Rows are points. The ring and each string are closed loops that go straight from each point to the next, and from the last back to the first. Before rounding, they use only three directions, however many columns there are. Count how often each string passes through the ring. Passing back the other way cancels.
In the rows, 128 means zero.

Ring:
[[201 101 140]
 [178 149 165]
 [143 174 143]
 [118 171  92]
 [119 146  65]
 [147 103  72]
 [182  89 107]]
String, 14 rows:
[[179 187 162]
 [145 204 140]
 [152 198  87]
 [145 156  94]
 [123 140 105]
 [148 136  96]
 [156 123  37]
 [161  83  36]
 [199  74  63]
 [225  88  89]
 [174 126 115]
 [146 122 141]
 [166 122 183]
 [186 157 199]]
Times through: 1

Ring:
[[210 112 164 171 150 101 113 190]
 [170 154 164 177  87  79  88 127]
 [110 138 126 126  68  95  81 116]
 [ 59  76  86  68 100 144 108 154]
 [ 83  46  93  76 145 163 135 196]
 [160  59 126 117 175 143 134 221]]
String:
[[100  62 132 136 144 159 158 183]
 [122  89 130 130 125 131 125 169]
 [110  68  86  60 133 136  97 191]
 [ 72  51  56  17 126 149  90 191]
 [ 89  76  83  58 114 134  94 172]
 [101  93 121 118 110 131 118 155]
 [ 70  97 128 134  92 139 133 133]
 [ 31 100  87  74  61 132  96 114]
 [ 51 101  66  37  66 119  65 129]
 [ 79  97  75  47  86 118  69 147]
 [117  97 116 107 112 122 103 162]
 [ 96  95 138 146 108 136 137 147]
 [ 93  85 118 115 113 138 124 158]
 [110  83 110  99 122 132 111 172]
 [100  81 135 142 124 145 145 163]
 [ 67  37 115 114 151 182 174 191]
 [ 86   9  75  45 181 185 146 237]
 [114  26  76  43 177 165 122 236]
 [129  54  89  62 157 143 107 215]
 [122  83 131 131 133 137 131 176]]
Times through: 2

Ring:
[[167  91 154 118  84 125 124  83 107 164 142 139]
 [183 113 141 150  71  52 111 132 146 145 101 138]
 [132 154 135 152 100  51 120 185 188  98  89 136]
 [ 89 163 144 128 128 110 134 180 183  83 114 136]
 [ 63 134 138  96 135 173 162 134 155 112 153 126]
 [103  90 141  88 110 186 161  75 111 162 173 126]]
String:
[[ 90 111 124 104 111 146 164 118 149 141 148 120]
 [108 127 157 107 121 157 136 119 133 120 147 139]
 [110 114 144 106 111 151 146 110 133 137 148 131]
 [ 94  87 112  97  99 152 178  93 138 169 159 111]
 [104  58 117  80  93 187 184  47 103 200 185 110]
 [157  71 154  99  86 164 139  51  86 184 167 135]
 [202  95 183 124  81 125  94  73  85 159 139 156]
 [193  71 142 127  61  96 125  71 103 190 135 133]
 [144  70 101 122  65  90 165  91 139 193 135 110]
 [132 102 120 125  85  97 149 119 149 156 128 121]
 [174 146 176 147  98  78  88 149 143 104 101 157]
 [205 160 177 175  83  20  65 179 161  92  69 163]
 [166 146 130 170  78   7 109 188 191 110  70 136]
 [175 190 175 179 102  14  68 217 190  58  57 163]
 [143 152 166 139 110  92 104 160 156  96 107 150]
 [101 121 118 121 103 106 156 142 168 133 127 120]
 [ 64 121  95 113 110 114 183 152 187 134 132 105]
 [ 43 160 122 111 140 136 166 181 195  86 129 120]
 [ 34 161 137  98 153 173 165 167 179  82 146 126]
 [ 54 111 108  92 122 166 188 122 160 141 159 108]]
Times through: 0
String (18 x 12):
[[143 121 165 118 106 133 119 113 124 129 136 145]
 [ 86  78 102  92  97 158 189  86 137 179 165 105]
 [ 57  73 107  68 115 213 205  65 122 181 193 103]
 [ 58  82  97  81 110 180 203  89 143 173 176 100]
 [110 123 145 112 112 140 142 123 142 128 140 133]
 [ 97 140 176  98 138 188 129 118 125 103 156 148]
 [ 59 107 144  71 137 228 175  85 118 140 188 124]
 [ 37  58  95  54 117 237 226  48 117 197 211  93]
 [ 99  90 121  96 102 158 171  91 131 165 161 116]
 [128 111 145 114 102 133 138 109 131 142 141 133]
 [117  85 116 107  89 131 166  93 135 173 150 115]
 [165 123 169 130  96 109 105 118 125 128 124 150]
 [213 123 190 146  83  84  74 113 109 128 110 165]
 [177 137 180 140  98  94  89 133 129 113 111 158]
 [121  89 109 116  84 109 164 106 146 169 138 113]
 [170  68 120 124  61  93 145  78 120 194 136 121]
 [212  92 178 131  72 106  93  76  90 163 131 155]
 [185 121 193 126  99 128  88 100 100 127 132 163]]
Times through: 0

Ring (7 x 14):
[[ 68 155 167 119 155 117 127  94 101 153 195  75 133 150]
 [ 92 152 154 127 165 140 116 117 132 161 187 101 134 142]
 [159 128 125 143 147 157 143 150 174 136 118 149 142 124]
 [182 147 102 138 146 161 155 172 200 118 100 178 153  88]
 [176 131 113 137 126 139 176 150 173 104  83 159 150 104]
 [144  87 154 138  92  98 202  93 102  97  72 100 134 164]
 [ 99 101 174 130 106  91 180  73  75 117 120  68 128 179]]
String (31 x 14):
[[111  99 168 142 130 124 147  96 107 146 137  86 125 181]
 [109 128 155 138 157 146 121 119 135 162 166 105 130 157]
 [121 152 137 134 170 159 114 142 163 160 171 129 139 126]
 [124 180 122 126 178 162 113 157 181 153 177 146 148  96]
 [138 129 137 137 141 140 148 131 149 134 128 127 139 134]
 [141 140 130 135 148 146 143 140 161 135 132 137 142 122]
 [161 169 104 134 172 174 124 177 208 142 143 175 153  83]
 [191 162  90 141 168 185 132 195 231 133 116 199 157  72]
 [209 127  95 149 140 172 159 183 217 116  74 195 153  93]
 [196 184  76 134 173 187 134 208 246 125 117 214 165  46]
 [169 174  97 130 163 167 140 179 209 125 127 182 158  70]
 [138 156 125 129 152 144 143 144 165 131 139 141 147 107]
 [158 103 137 142 115 126 178 123 139 112  85 128 139 143]
 [182  97 125 145 103 126 195 132 151  95  55 145 143 133]
 [192 119 109 138 109 130 198 148 170  86  53 164 152 104]
 [170 133 116 132 118 127 187 141 161  94  79 151 151 104]
 [138 146 129 128 137 131 160 133 150 119 123 132 146 114]
 [133 130 140 132 131 125 162 120 135 122 120 119 140 133]
 [139  77 160 142  92  99 197  88  95 104  75  92 130 178]
 [135  39 181 147  62  73 224  57  56  91  47  64 121 215]
 [123 130 146 130 132 123 158 114 127 126 129 110 138 140]
 [107 149 147 123 142 121 149 113 125 131 152 105 140 131]
 [ 79 133 171 120 128  97 159  80  83 130 158  68 132 161]
 [ 60 121 188 120 122  85 159  59  57 134 166  44 125 184]
 [ 76  95 191 130 110  86 169  56  55 131 141  44 120 201]
 [ 80 110 181 129 123  99 156  71  74 138 152  58 124 186]
 [ 54 150 178 118 154 111 124  81  86 158 204  60 128 164]
 [ 40 193 166 109 187 130  93 103 111 177 249  74 135 134]
 [ 63 206 146 110 196 147  89 128 144 174 241 103 142 108]
 [ 98 163 145 124 164 139 122 124 140 152 182 110 139 126]
 [110 117 160 136 136 125 146 103 115 142 144  94 130 163]]
Times through: 2
String:
[[159 150 115 129 137 138 166 149 171 110 107 154 152  96]
 [137 140 132 130 138 133 156 131 149 123 125 130 144 121]
 [158  92 143 142 100 113 194 111 124 101  70 118 137 153]
 [188  72 133 147  78 106 223 114 129  77  24 132 140 150]
 [172  85 137 145  96 116 199 117 132  96  56 127 138 151]
 [173  93 133 145 105 124 190 125 142 102  64 135 140 143]
 [206 140  91 141 136 162 170 181 212 104  72 194 157  79]
 [195 176  81 136 168 184 137 202 239 125 113 209 162  54]
 [152 170 110 131 167 165 129 168 196 138 145 165 152  87]
 [158 150 115 139 163 169 128 165 193 144 136 162 146 105]
 [151  91 147 152 132 146 148 125 144 142 109 122 130 166]
 [131 111 150 140 130 129 156 114 128 133 121 110 133 156]
 [118 158 136 127 160 145 129 135 154 145 163 125 142 119]
 [ 94 171 144 126 182 156  99 135 154 171 203 116 138 124]
 [102 191 130 121 188 160 100 148 170 164 204 132 146 100]
 [120 156 135 128 158 144 132 135 154 143 158 126 142 119]
 [138  92 154 147 126 133 156 112 127 137 112 108 129 171]
 [160  89 142 153 126 144 158 127 147 134  95 128 132 161]
 [150 121 133 140 135 142 155 135 154 129 112 134 140 134]
 [148 146 123 134 148 148 146 147 169 130 128 146 146 111]
 [181 105 122 146 118 140 178 143 165 109  71 152 143 129]
 [181 111 120 143 117 137 182 143 165 104  70 153 145 122]
 [149 133 129 134 133 134 163 135 154 118 110 136 144 121]]
Times through: 0
